Every row gives one point. The points of each table are mixes of a few directions, plus a little noise. How many directions does each table use, and how many do they share? Where both have some left over, give the other angles between the two spaces (their principal angles), to ten degrees, smallest first.
In the rows, 128 means zero.

First (7 x 2)
[[146 120]
 [188  99]
 [ 73 154]
 [175 106]
 [126 129]
 [ 87 147]
 [102 140]]
Second (6 x 2)
[[123 187]
 [131  87]
 [130  98]
 [124 179]
 [127 144]
 [133  72]]
Directions: first 1, second 1, shared 0; angles 60

First (7 x 6)
[[129 128 129 132 125 128]
 [148 129 136 224  57 131]
 [107 127 118  24 204 125]
 [138 128 132 177  92 129]
 [117 128 123  73 169 126]
 [134 129 130 158 106 129]
 [124 128 126 109 142 127]]
Second (8 x 6)
[[128 138 143 129  87 139]
 [165 129  77 148 150  92]
 [142 114 161 111 213 109]
 [114 128  90 149  93 112]
 [ 81 133 150 151  40  99]
 [109 108 140 121 188 105]
 [175 142 126 105 141 186]
 [112 130 137 108 112 183]]
Directions: first 1, second 4, shared 0; angles 40

First (7 x 9)
[[128  79  65 122 156 131 146 131  92]
 [102 141 146 128 149 155 116 120 108]
 [135 126  91 119 124 176 118 128 110]
 [144 108 114 112 133 128  98 124 123]
 [161  60 227 168 164  91 114  77 190]
 [116 201 115 132  67 113 178 166 144]
 [109 181 138 114 103 100 126 152 129]]
Second (8 x 9)
[[153 117  91 122 128  92 106 131 130]
 [132 175 101 173 163 105  93 105 119]
 [ 89 170 151 135 162 130 101 119 102]
 [186  90  58 114 111  68 106 138 143]
 [113 119 144 104 125 131 128 137 120]
 [ 72 143 208 124 127 199 169 128 120]
 [ 99 149 171 147 132 175 154 119 127]
 [181  60 100 105  75 125 168 147 164]]
Directions: first 5, second 3, shared 2; angles 90

First (11 x 14)
[[185 171 146 110 120 163 159 188  96 139 168 157 159 127]
 [158 152 134 115 125 143 142 160 113 135 151 147 144 126]
 [ 94 128  48 143 183  48  87 118 167 140  98 121 108 143]
 [ 98 115  93 136 148  88 102 104 153 129 106 119 110 132]
 [ 98  99 139 121 109 125 115  86 143 119 118 123 110 115]
 [143 133 148 144 127 153 146 144 109 123 127 114 139 137]
 [111 111 132 180 151 133 133 119 122 114  89  77 125 154]
 [105 113 117 118 123 108 110 101 147 128 122 133 113 119]
 [100 107 122  92 103 107 103  86 155 129 136 153 107 101]
 [104 101 147  91  87 130 114  82 146 123 139 150 110  98]
 [211 179 182 159 131 210 196 220  57 127 153 114 181 156]]
Second (8 x 14)
[[160 128 100 141 114 161 140 110 140 121 111 103 151 153]
 [108 119 138 145 130 129 115 124 111  84 106 102 123 143]
 [162 121 129 106 104 161 152 154 125 134 126 108 171 145]
 [114 105 147 123 117 137 126 136 115 100 108  96 140 141]
 [111  98 134 117 113 128 127 111 141 131 113 109 131 127]
 [140 204  91 187 185 100 106 114 119 120 158 188  75 117]
 [102 121 139  72 136  68 130 119 176 249 187 213  92  54]
 [125 129 145 133 127 138 126 154  98  87 116 106 139 145]]
Directions: first 3, second 4, shared 1; angles 40, 60

First (9 x 24)
[[123 115 132 118 140 150 109 139 127 110 141 150 125 116 138 125 132 132
  103  99 129 127 121 130]
 [138 143 137 165  93 102 126 112 125 155 124  87 137 155 107 137 141 126
  159 190 115 103 136 138]
 [136 181  91 121 119  41 249  89 140 187  61  67 130 154 110 130  80 109
  220 192 144 181 155 101]
 [133 124 144 154 108 134  96 127 123 131 142 117 133 140 119 133 148 132
  124 152 115  98 126 142]
 [139 151 130 161  94  89 147 106 128 163 113  80 137 157 105 135 132 123
  172 197 119 114 139 133]
 [132 155 109 125 123  82 191 106 135 159  94  95 129 141 118 128 104 119
  177 163 136 155 142 114]
 [117 107 124  92 164 164 116 149 129  94 140 175 119  98 151 120 120 132
   87  59 139 148 118 121]
 [123  86 159 134 133 197  31 159 118  83 182 175 127 109 141 128 167 143
   55  79 114  84 106 150]
 [111  90 129  80 178 193  89 164 127  71 157 204 114  82 163 117 126 137
   55  22 140 144 109 123]]
Second (11 x 24)
[[149 136 118 109 131 157 121 170 137  83 128 161  76  96 112 117  46 119
   95  88 178 160 107 152]
 [133 142  91  88 144 145 150 135 133 110 153 148 105 121 106 134  71  93
  125  74 124 153  62 122]
 [127 161  74 126 161 107 158 183 145 136 149 133  99 145 153 140 127  91
   49 136 187  94 168 109]
 [134  88  97 100  92 117 152 106 126 168 138 103 189 147 130 119 134 103
  153 135 136  88  69 144]
 [148 121 118  60 157 162 136 120 108 177 128 102 123 182  95 108 127 165
  161 139 144  55 109  76]
 [ 73  89 142 195 100  95 141  66 119 139 105 110 194 134 166 162 180 118
  157 127  36 195 122 126]
 [113 103 136 150 123 135 127 129 119 124 100 126 126 131 142 133 115 142
  115 127 131 156 143 126]
 [119 122  92 117 140 131 155 140 129 134 131 129 122 141 135 138 101 107
  102 107 141 138 109 113]
 [153 201 238 185 119 111  40 127 145  64 136 162  94  51 113 114 194 173
  161 173  93 144 223 181]
 [114 109 174 152 138 132 106 100 105 163  91  95 143 165 135 125 189 194
  158 176 101 102 191  90]
 [143 138 128 126 103 116 121 132 143 110 149 140 139  96 124 120 123 102
  132 125 138 126 107 170]]
Directions: first 2, second 6, shared 0; angles 40, 70

First (9 x 32)
[[ 91 198 123 149 169 147 159  78 115  86  56 152 158  95 121 144 107 123
   77 101  77 148  56  83 182 127 100 139  99 141 110 114]
 [109 137 140 116 154 106  90 179 145 140 137 105 122 146 104  96 215  97
  168 184 158  81 165 109 157 143 151 130 135 151 118 137]
 [117  96 145 103  99  94 114 169 134 149 178 119  93 119 111 139 149 153
  131 160 149 157 209 143 102 129 166 133 131 129 161 153]
 [210 111 118 133 135 122 140  90 110 103 125 125 133 160 161 156  97 111
  126 115 121 115 100 135  74 100 119 122 148 105 142 145]
 [122 147 116 146 124 158 162  78 115 110  94 152 147 106 142 145  63 145
   90  77  93 159  71 127 135 122  97 128 113 118 119 108]
 [ 32 152 141 123 127 133 109 177 151 156 128 129 124  95  87  90 177 140
  137 151 139 133 160 115 197 163 140 136 106 158 108 109]
 [212  54 133 105 105  92  91 172 135 154 200  93  98 188 146 122 166 108
  189 171 183  83 198 166  50 114 162 116 172 110 154 161]
 [147 121 136 116 130  99 127 132 122 118 142 123 113 131 125 152 139 130
  119 149 128 141 159 123 103 116 148 134 132 126 154 155]
 [113 135 102 162 108 201 160  77 125 134  92 155 164 113 154 108  39 144
  116  44 103 136  35 151 151 138  70 115 117 112  85  70]]
Second (9 x 32)
[[ 78 106 140 115 105 133 165 109  92  90 130 156 144  83 104 121 124 121
  108 149 168 192 168 194 125 103 107 136 149 148 143 115]
 [148 119 116 130 135 108 129 113 113 140 113 125 134 128 115 138 106 110
  121 134 139 125 131 131  88 124 132 136 130 144 129 135]
 [ 29 186 105 126 175 113 105 161  91 205 122 147 124  87  91 138  87 158
  126 102 102  95 110 104 133 111 217 185 117 198 120 176]
 [239  83 148 131  96 125 139 103 165  64 143 108 136 176 169 111 167  99
  134 162 146 140 125 143 126 148  59  81 139  60 136  98]
 [232 137 123 141 144 111  90 140 179 140 142  95 120 195 172 118 148 124
  153 133  94  61  75  71 134 163 130 106 116  78 118 141]
 [133  99 112 132 115 134 143  98 113 136  84 118 121 118 105 164  95 104
  114 106 147 149 163 127  66 119 106 124 121 149 125 102]
 [ 84  99 121 131  97 174 154 107 123 125  79 120 107 105 106 173 110 123
  114  78 138 170 184 125  97 117  91 110 111 143 122  77]
 [169 142 156 117 139  86 121 144 132  84 202 149 162 145 160  59 173 132
  139 206 137 119  82 173 186 133 139 135 162  93 146 171]
 [ 37 179 130 128 145 165 107 176 145 168 137 134 104 115 132 130 140 180
  143  81  80 101 113  82 197 131 171 138 105 138 115 137]]
Directions: first 4, second 4, shared 0; angles 30, 60, 70, 80

First (10 x 32)
[[113 116 134 114 133 122  96 136  86 112 165 140 127 124 132 118 124 126
  118 137 106 124 117 107 128 123 145 106 124 107 134 127]
 [171 111 132 192  67 154 191 109 209 105 132 131 120 179 153 116  68 135
  158 155 208 132  93 159 168  93 167 169 109 133 132 155]
 [169 124 132 179  97 119 169 113 194  55 163 181 158 200 167  93  64 128
  183 226 249 155  68 158 160  97 155 179  93 151 100 186]
 [123 147 127 109 167  89 102 132 109  79 154 179 170 144 139 108 131 120
  152 199 165 153 108 126 115 138 107 137 114 150  92 158]
 [ 98 120 131  94 146 129  85 141  65 151 139 111 112  90 113 137 155 127
   94  87  53 111 148  98 113 138 129  87 142 101 146  99]
 [119 136 121 115 132 147 138 128 131 195  69  75 102  86 100 162 168 132
  100  47  70 111 176 130 112 148 102 115 155 128 148  89]
 [106 137 128  95 165 104  87 139  81 115 147 148 145 114 124 122 149 122
  122 145 106 134 131 110 109 142 112 110 129 127 116 128]
 [107 128 128 102 146 126 100 137  88 149 125 115 120  99 114 138 154 127
  106  97  76 118 148 110 113 140 119 102 140 115 137 107]
 [110 142 122 100 153 129 117 133 109 174  89  98 118  89 104 152 172 127
  105  75  74 119 168 122 105 153  96 111 150 131 135  99]
 [165 118 127 181  74 161 196 110 209 144  96 102 108 154 136 136  95 137
  143 111 175 123 122 161 156 107 147 162 125 137 140 133]]
Second (11 x 32)
[[137  91 139 158  75 161 138 126 130 126 161 111  94 140 139 121  87 135
  116 109 118 108 107 120 159  94 186 117 122  89 162 122]
 [114 154 118  98 164 119 123 130 121 172  75 105 131  92 103 153 179 126
  115  87  91 128 171 130  98 162  78 123 150 148 121 105]
 [118 132 124 115 133 140 129 130 122 176  90  91 109  95 107 151 159 130
  105  69  80 115 163 125 116 143 111 114 148 125 143  98]
 [129 156 122 113 168  91 119 128 131  93 129 171 171 143 134 116 139 120
  156 190 173 155 119 138 112 145  92 148 118 163  87 156]
 [125 170 118 102 187  79 115 129 130  96 115 175 183 137 129 120 155 118
  159 194 175 161 128 140 100 158  71 151 122 178  76 157]
 [137  79 141 165  60 174 142 126 129 134 165 100  80 137 139 123  80 137
  108  92 107  99 107 116 166  86 200 111 123  77 175 115]
 [138  86 140 162  68 166 140 126 130 126 166 109  89 141 141 120  82 136
  114 105 117 105 105 118 163  90 193 115 121  83 167 121]
 [113 145 120 103 151 132 126 131 120 184  74  90 116  87 100 158 176 128
  105  65  74 119 175 126 104 156  90 115 153 136 135  96]
 [141 146 128 131 154  84 120 126 138  45 172 204 185 177 156  92 103 119
  177 245 220 165  81 140 129 125 119 160  98 161  77 184]
 [143 101 139 159  91 136 133 125 135  82 183 153 126 165 154 102  75 130
  142 171 168 129  83 126 158  93 179 134 106 108 134 152]
 [115 147 120 103 154 126 125 131 121 174  80 100 123  93 104 153 173 127
  111  80  86 123 169 129 104 156  89 119 149 140 129 102]]
Directions: first 3, second 2, shared 2

First (10 x 32)
[[130 110 163  96 110 142 122 137 122 109 139 113 139 122 140 115  93 128
   99 153 120 151  95  88 133 129 123 142  94 112 119 124]
 [182 114 132 100  86 101 161  52  73 130  95 162  99 150  97 160 171 109
  187 109 131  86 111 134 121 208  98 145 185 102 105 164]
 [125 182  48 214 169 138 117  77 194 143  80 197 166  94 148 158 232 153
  158 141 109  48 168 217 114  82 173 111 193 161 139 150]
 [123 148  79 169 146 146 113 118 168 135 118 165 144 113 147 141 184 137
  141 127 125  95 151 171 115  85 154 118 166 125 125 139]
 [116 123 177 107 128 118 132 148 116 118 135  86 137 124 123 107  64 134
   92 153 119 161 105  87 144 145 118 134  67 156 144 107]
 [112 123 151 118 131 138 118 156 137 118 142 104 141 119 140 111  88 135
   94 148 123 156 114 101 136 111 132 130  87 134 134 113]
 [132 107 165  90 112  99 148 149  77 134 147  86  88 160  96 118  77 110
  133  99 146 166 125  95 137 177  95 130 106 127 133 114]
 [120 118 136 117 128 124 128 157 115 132 149 106 110 143 122 119 103 120
  124 108 141 154 136 116 130 128 119 123 116 122 129 117]
 [119 120 158 109 128 108 137 155 103 132 143  88 110 143 109 113  78 122
  117 117 136 163 128 102 139 151 110 126  94 144 141 109]
 [122 137  72 162 140 166 102 130 175 129 131 172 145 112 161 139 190 133
  136 124 129 102 149 167 110  64 159 121 172  97 111 142]]
Second (10 x 32)
[[112 152  66 170 155 132 108 195 106 122 179 131 106 166 156 111 162 114
  155  64 133  95 225 146 133  89 132 117 167 120 175 131]
 [139 128 112 125 122 125 143 125  91 145 145 125  91 146 134 139 156 109
  163  94 131 105 160 134 127 153 114 135 160 117 131 147]
 [ 99  98  92 134 145 127 127 153 187 193 133 124  77 131  79 151 133 122
  143  63 203 214 129 189  89  78 139  81 161  90  60  96]
 [141 124 171 104 111 125 127 112 116  96 112 122 159 119 134 116  94 139
  101 174 104 128  88  87 142 152 120 146  90 141 136 128]
 [135 137 110 134 128 133 140 122 103 140 141 126 109 133 145 137 159 118
  152 113 118  94 155 133 132 145 123 139 151 128 138 149]
 [128 149 131 141 136 143 129 102 136 126 119 131 153  97 159 133 143 139
  117 171  93  89 123 125 138 132 138 144 117 157 145 142]
 [151 147 143 138 124 103 112 110 126  62  87 168 188 140 119 110 114 146
  114 159 105  99 112 112 144 135 130 131 116 146 164 126]
 [127 126 114 132 131 125 130 126 130 139 129 134 117 131 122 134 139 124
  140 112 138 131 137 144 121 122 130 122 145 123 120 127]
 [100  79 186  82 119 142 133 118 198 168 107  93 128  79  88 136  54 143
   71 170 164 249  24 118 106 107 135 112  67 114  44  87]
 [149 143 153 116 111 122 130 115  82  88 127 129 149 139 150 116 121 126
  125 155  89  81 128  85 152 168 116 156 111 144 165 146]]
Directions: first 4, second 5, shared 3; angles 80
